Each row of a before or after table is a point. The points were changed in one or more steps. Then noise was added and the rows were shuffled. The steps act on columns, c1 being the first. What was done? A step turns or swaps two columns, mirrors them in a line or flattens them onto one, adds a multiple of one to another, or multiplies or shifts one. Angles are multiples of 10 degrees, from the lower column toward the higher: turns from -170 to 170, lines from 10 to 170 but not 90. Use the fewest steps. Two steps may share a column if one is a turn and the other turns, adds or multiplies; they go together, in the order done. Otherwise the lowest column goes first.

Before (14 x 2):
[[ 0.12  0.34]
 [-0.13 -0.64]
 [ 1.20 -0.46]
 [ 0.07  0.47]
 [-0.22 -0.42]
 [ 0.30 -0.22]
 [-0.07 -0.08]
 [-0.05 -0.98]
 [ 0.52  0.35]
 [-0.17  0.46]
 [-0.20  0.10]
 [ 0.43 -0.03]
 [ 0.05  0.37]
 [ 0.17  0.13]]
After (14 x 2):
[[ 0.22 -0.45]
 [ 0.03 -0.06]
 [ 1.66 -0.45]
 [-0.24  0.33]
 [-0.27  0.09]
 [-0.30  0.37]
 [-0.63  0.45]
 [ 0.46 -0.04]
 [ 0.54 -0.19]
 [ 0.48 -0.63]
 [ 0.03  0.10]
 [ 0.17  0.35]
 [ 0.94 -1.00]
 [-0.37  0.46]]
Steps: add -1 times c2 to c1

Before (12 x 4):
[[-0.05  0.34 -0.06  0.26]
 [-1.19 -0.13  0.20 -0.26]
 [ 0.28 -0.05 -0.76 -0.15]
 [ 0.17  0.46 -0.02 -0.58]
 [ 0.04 -0.13  0.31 -0.38]
 [-0.86 -0.31 -0.09  0.08]
 [-0.70 -0.48  0.29 -0.80]
 [-0.08 -0.10 -0.78 -0.07]
 [ 0.62 -0.14 -0.82  0.35]
 [-0.18  0.30 -0.17 -0.61]
 [-0.92 -0.38  0.16 -0.10]
 [ 0.08  0.18  0.11 -0.40]]
After (12 x 4):
[[-0.05  0.31 -0.08  0.44]
 [-0.05 -0.10 -0.80  0.14]
 [-0.92 -0.36  0.17  0.09]
 [ 0.16  0.46 -0.04 -0.36]
 [-0.71 -0.48  0.31 -0.62]
 [ 0.04 -0.12  0.33 -0.16]
 [-1.18 -0.17  0.20 -0.09]
 [ 0.60 -0.14 -0.82  0.54]
 [ 0.28 -0.05 -0.76  0.08]
 [-0.83 -0.30 -0.05  0.27]
 [-0.16  0.30 -0.18 -0.40]
 [ 0.12  0.14  0.13 -0.20]]
Steps: shift c4 by 0.20

Before (9 x 6):
[[-0.16 -0.42 -0.39 -0.43  0.31  1.07]
 [ 0.29 -0.36  0.20  0.37 -0.30  0.05]
 [-0.68  0.12  0.52 -0.76 -0.83 -0.40]
 [-0.46  0.23 -0.71 -0.45 -0.45  0.80]
 [-0.19 -0.28  0.44  0.75 -0.27  0.33]
 [-0.66 -0.26  0.49 -0.34 -0.40 -0.58]
 [-0.06 -0.15  0.20  0.24  0.20  0.47]
 [-0.28 -0.05 -0.40  0.01  0.42  0.14]
 [-0.09  0.17  0.55  0.04  0.08 -0.27]]
After (9 x 6):
[[-0.30 -0.12 -0.36 -0.28  0.29  0.11]
 [-0.46  0.49 -0.70 -0.07 -0.67  0.79]
 [-0.21 -0.54  0.42  0.78  0.27  0.32]
 [-0.67 -0.51  0.46  0.02 -0.56 -0.59]
 [-0.67  0.26  0.52 -0.02 -1.10 -0.40]
 [ 0.30 -0.76  0.18  0.47  0.02  0.06]
 [-0.07 -0.30  0.21  0.07  0.31  0.50]
 [-0.17 -0.86 -0.42 -0.54 -0.05  1.04]
 [-0.05  0.34  0.58 -0.01  0.07 -0.26]]
Steps: multiply c2 by 2; turn c4 and c5 by 40 degrees

Before (10 x 9):
[[ 0.45  0.12  0.27  0.29  0.32 -0.69 -0.20 -0.28  0.76]
 [ 0.43 -0.41  0.97 -0.15 -0.78  0.21 -0.17 -0.12  0.27]
 [ 0.33 -0.15  0.92 -0.14 -0.52  0.78 -0.53 -0.47 -0.47]
 [ 0.06  0.43  0.51  0.47  0.38 -0.13  0.49  0.30  0.95]
 [ 0.11 -0.63 -0.07 -0.16  0.39 -0.51 -0.58  0.20  0.25]
 [ 0.39  0.55  0.71  0.39 -0.43 -0.15  0.59  0.14 -0.01]
 [ 0.29 -0.28  0.25 -0.61 -0.76  0.53 -0.28 -0.55 -0.01]
 [ 0.17 -0.11  0.29 -0.68  0.85 -0.88 -0.42  0.12  0.65]
 [ 0.00  0.41  0.40 -0.04 -0.17 -0.30 -0.55  0.25  0.48]
 [-0.62 -0.34  0.39 -0.08  0.36 -0.79 -0.37 -0.37  0.22]]
After (10 x 9):
[[-0.63 -0.35  0.38 -0.15  0.36 -0.81 -0.38 -0.37  0.23]
 [ 0.25 -0.31  0.25 -1.17 -0.78  0.50 -0.30 -0.55 -0.01]
 [ 0.00  0.44  0.36 -0.04 -0.14 -0.26 -0.57  0.25  0.52]
 [ 0.06  0.42  0.46  0.99  0.36 -0.19  0.51  0.30  0.93]
 [ 0.45  0.12  0.29  0.56  0.32 -0.65 -0.26 -0.31  0.77]
 [ 0.36  0.55  0.72  0.82 -0.37 -0.21  0.58  0.17 -0.04]
 [ 0.13 -0.62 -0.04 -0.32  0.42 -0.50 -0.58  0.20  0.23]
 [ 0.18 -0.14  0.33 -1.37  0.79 -0.90 -0.42  0.13  0.66]
 [ 0.43 -0.42  0.94 -0.33 -0.79  0.24 -0.15 -0.15  0.28]
 [ 0.34 -0.12  0.94 -0.32 -0.53  0.77 -0.49 -0.48 -0.48]]
Steps: multiply c4 by 2

Before (13 x 12):
[[-0.47  0.53 -0.08  0.61 -0.65  0.42 -0.37 -0.35 -0.63 -0.37 -0.56 -0.06]
 [-0.27 -0.57  0.60  0.17  0.26  0.63  0.10 -0.66 -0.18 -0.13 -0.40 -0.87]
 [ 0.13  0.25  0.52  0.27 -0.35  0.54  0.05 -0.37 -0.23 -0.55  0.67  0.30]
 [-0.36 -0.32 -0.14  0.54  0.49 -0.61 -0.40 -0.04  0.47  0.10  0.72 -0.46]
 [-0.16  0.47  0.77 -0.18 -0.09 -0.17 -0.10 -0.24 -0.60  0.38 -0.13 -0.78]
 [-0.05 -0.72  0.16 -0.29  0.03  0.31  0.52  0.19  0.10 -0.51 -0.49 -0.90]
 [-0.07  0.33  0.32 -0.19  0.44 -0.36  0.35  0.04 -0.73  0.48  0.12 -0.16]
 [-0.41  0.42 -0.17 -0.36  0.45  0.44 -0.61 -0.44  0.62 -0.47 -0.55  0.16]
 [ 0.33  0.17 -0.10  0.51 -0.73 -0.44  0.23 -0.39  0.14  0.21 -0.43 -0.28]
 [-0.06  0.45  0.05  0.29  0.24  0.09 -0.29  0.49  0.35  0.21  0.04  0.07]
 [-0.61 -0.23  0.73 -0.42  0.05  0.68  0.56  0.43  0.36 -0.43  0.01  0.27]
 [ 0.09 -0.68  0.29  0.03  0.16 -0.58 -0.30  0.50  0.41  0.26 -0.25  0.05]
 [ 0.55  0.63  0.73  0.47  0.10 -0.51  0.54 -0.56  0.33 -0.70  0.28  0.06]]
After (13 x 12):
[[-0.29 -0.60  0.52  0.08  0.26  0.64  0.04 -0.65  0.00 -0.16 -0.44 -0.79]
 [-0.11 -0.72  0.15 -0.34  0.06  0.34  0.42  0.28  0.20 -0.49 -0.49 -0.77]
 [-0.34 -0.31 -0.16  0.52  0.49 -0.67 -0.23 -0.14 -0.10  0.09  0.75 -0.35]
 [ 0.54  0.66  0.73  0.46  0.06 -0.51  0.60 -0.53  0.16 -0.69  0.25  0.19]
 [-0.38  0.50 -0.10 -0.37  0.48  0.43 -0.29 -0.47 -0.09 -0.49 -0.50  0.24]
 [-0.08  0.50  0.07  0.33  0.21  0.15 -0.15  0.45 -0.07  0.21  0.05  0.16]
 [-0.09  0.30  0.36 -0.19  0.38 -0.38  0.10  0.07 -0.02  0.50  0.09 -0.05]
 [ 0.13 -0.69  0.23  0.00  0.20 -0.58 -0.17  0.43 -0.02  0.24 -0.24  0.18]
 [ 0.37  0.19 -0.06  0.54 -0.74 -0.52  0.28 -0.40  0.16  0.18 -0.38 -0.19]
 [ 0.16  0.22  0.54  0.34 -0.36  0.60  0.01 -0.37  0.04 -0.58  0.63  0.39]
 [-0.46  0.55 -0.13  0.67 -0.56  0.36 -0.54 -0.39 -0.19 -0.32 -0.48 -0.02]
 [-0.55 -0.27  0.74 -0.42  0.02  0.66  0.60  0.42  0.21 -0.45 -0.01  0.38]
 [-0.16  0.43  0.84 -0.18 -0.07 -0.23 -0.30 -0.17 -0.11  0.34 -0.11 -0.76]]
Steps: flatten c7 and c9 onto the line at 20 degrees; shift c12 by 0.10

Before (10 x 18):
[[ 0.65 -0.43  0.63  0.51 -0.41  0.02 -0.63  0.19  0.54 -0.52  0.56 -0.51
  -0.11  0.20 -0.20  0.18 -0.40 -0.10]
 [-0.38  0.42 -0.42  0.37 -0.42  0.04 -0.49  0.04  0.73 -0.86  0.03 -0.25
   0.58  0.08  0.55 -0.60 -0.59 -0.60]
 [-0.42 -0.32  0.33  0.39  0.79 -0.26  0.44 -0.01 -0.61  0.08 -0.70  0.00
   0.44 -0.26 -0.22  0.19 -0.04  0.68]
 [-0.14  0.22  0.36  0.34 -0.04  0.05  0.53  0.86  0.07 -0.53  0.28 -0.87
   0.29 -0.15  0.46 -0.66 -0.33 -0.29]
 [-0.51  0.16  0.68  0.44 -0.26 -0.05 -0.69 -0.19 -0.61 -0.41  0.26 -0.53
  -0.14 -0.80  0.38  0.17  0.02  0.12]
 [ 0.54 -0.23  0.31  0.37 -0.29  1.04  0.48 -0.42 -0.54  0.03  0.59 -0.17
   0.21 -0.69  0.58  0.07 -0.58  0.56]
 [ 0.44  0.91 -0.34 -0.21  0.53 -0.18 -0.25  0.77 -0.25 -0.43 -0.42 -0.58
  -0.30  0.07  0.00 -0.65  0.16 -0.23]
 [-0.06  0.78 -0.03 -0.13 -0.46 -0.14 -0.35  0.54 -0.63 -0.34 -0.19 -0.23
   0.80 -0.92  0.10 -0.62 -0.24 -0.15]
 [ 0.71  0.84 -0.35  0.38 -0.22  0.10 -0.34 -0.50 -0.25 -0.36  0.48  0.15
  -0.05  0.16  0.74  0.14  0.81  0.14]
 [-0.61 -0.43 -0.36  0.57  0.14 -0.14  0.07  0.48  0.06  0.22  0.35 -0.21
   0.71  0.26  0.04 -0.17 -0.29 -0.38]]
After (10 x 18):
[[ 0.72  0.84 -0.29  0.40 -0.20  0.12 -0.36  0.63 -0.12 -0.27  0.52  0.17
   0.76  0.19 -0.28  0.13  1.35  0.20]
 [-0.68 -0.44 -0.36  0.59  0.22 -0.10  0.04 -0.14  0.04  0.22  0.45 -0.16
  -0.13  0.25 -0.74 -0.21  0.34 -0.44]
 [-0.21  0.21  0.37  0.31 -0.07  0.04  0.54  0.00  0.05 -0.57  0.25 -0.89
   0.31 -0.09 -0.52 -0.65 -0.46 -0.25]
 [-0.32  0.33 -0.42  0.39 -0.40  0.06 -0.52 -0.52  0.52 -0.81  0.13 -0.23
   0.25  0.07 -0.76 -0.61  0.24 -0.61]
 [ 0.65 -0.41  0.59  0.48 -0.39  0.05 -0.56 -0.28  0.41 -0.48  0.59 -0.47
  -0.13  0.25  0.14  0.18  0.43 -0.13]
 [-0.52  0.20  0.64  0.38 -0.23 -0.05 -0.67 -0.08 -0.45 -0.42  0.27 -0.51
   0.38 -0.75 -0.02  0.19  0.80  0.05]
 [-0.05  0.82 -0.07 -0.11 -0.50 -0.20 -0.34 -0.08 -0.35 -0.40 -0.25 -0.20
  -0.17 -0.88 -0.79 -0.63 -0.80 -0.19]
 [ 0.54 -0.22  0.37  0.34 -0.34  1.07  0.43 -0.68 -0.42  0.04  0.60 -0.21
   0.46 -0.68 -0.38  0.04  0.71  0.57]
 [ 0.46  0.86 -0.38 -0.26  0.50 -0.22 -0.36  0.44 -0.20 -0.42 -0.44 -0.56
   0.09  0.07  0.27 -0.62 -1.06 -0.32]
 [-0.42 -0.30  0.35  0.40  0.82 -0.29  0.45 -0.09 -0.45  0.09 -0.77  0.05
  -0.40 -0.30 -0.37  0.29  0.63  0.59]]
Steps: turn c8 and c17 by -70 degrees; add 1.5 times c4 to c17; multiply c9 by 0.7; turn c13 and c15 by -110 degrees
